Each point is reached from the start by the listed moves, each made once or not at all, plus a little noise. Say if it took an odd or an even number of moves. Then give how often each move was made.
(in the rows, 128 means zero)

Moves:
(1): [86 88]
(2): [161  87]
Start: [124 138]
Points:
[117  56] -> even (1, 1)
[157  96] -> odd (0, 1)

Moves:
(1): [109 125 155 151 134 145 135  94 144 116 113]
(2): [139 130 109 121 101  94 124 122 138 108 137]
(3): [121 134 147 124 155 106 146 120 124 129 101]
(4): [179 109 129 151 106 109 152  95 141 116 123]
(5): [118 148 136 107 128 146 106 127 109 144 121]
(6): [143 125 177 138 124 151 126 123  99 113 129]
(7): [129 139 132 130 101 125 154 124 123 130  93]
(8): [129 124 143 119 131 128 131 120 146 135 142]
Start: [117 138 123 120 123 153 125  98 116 136 148]
Points:
[184 112 190 146 102 156 148  52 117 117 158] -> odd (0, 0, 0, 1, 0, 1, 0, 1)
[109 166 149  91  98 164 134  85 111 160 121] -> odd (0, 0, 0, 0, 1, 0, 1, 1)
[156 118 163 146 108  95 172   7 166 100 123] -> odd (1, 1, 1, 1, 0, 0, 0, 1)

Moves:
(1): [141 130 122 125 119 145 114 136 129 126 119 135]
(2): [140 144 140 130 145 127 128 127 118 117 141 134]
(3): [111  85 144 141 104 140 126 139 141 138 116 152]
(4): [104 120 117 118 111 133 130 136  97 132 122 137]
(5): [ 84 160 119 134 137 140 122 104 109 124 133 136]
(6): [116 103 116 139 121 121 109 136 135 112 147 124]
(7): [115 101 102 167 138 128 123 136 118 136 151 108]
(8): [122 122 126 144 153 120 126 145 144  98  93 110]
(9): [123 138  97 113 130 118 115 131 116 113 116 161]
(10): [ 88 165 149 146 118 157 160 153 143 131 124 123]
(11): [130 120 138 131 111 114 114 151 125 142 110 146]
(12): [133 123 119 113 151 135 114 121 125 136 154 118]
Start: [106 145 131 122 106 133 138 121 123 116 132 112]
Points:
[ 53 158 105 127 113 152  95 205 104  71 105 147] -> odd (1, 1, 0, 1, 0, 1, 0, 1, 1, 1, 1, 1)
[  7 194 133 151  88 173 134 177 101 101  63 130] -> even (1, 0, 0, 1, 1, 0, 0, 1, 0, 1, 1, 0)
[ 52 109 105 161  82 174 108 191 126 141 125 157] -> odd (1, 0, 1, 0, 0, 0, 1, 0, 1, 1, 1, 1)
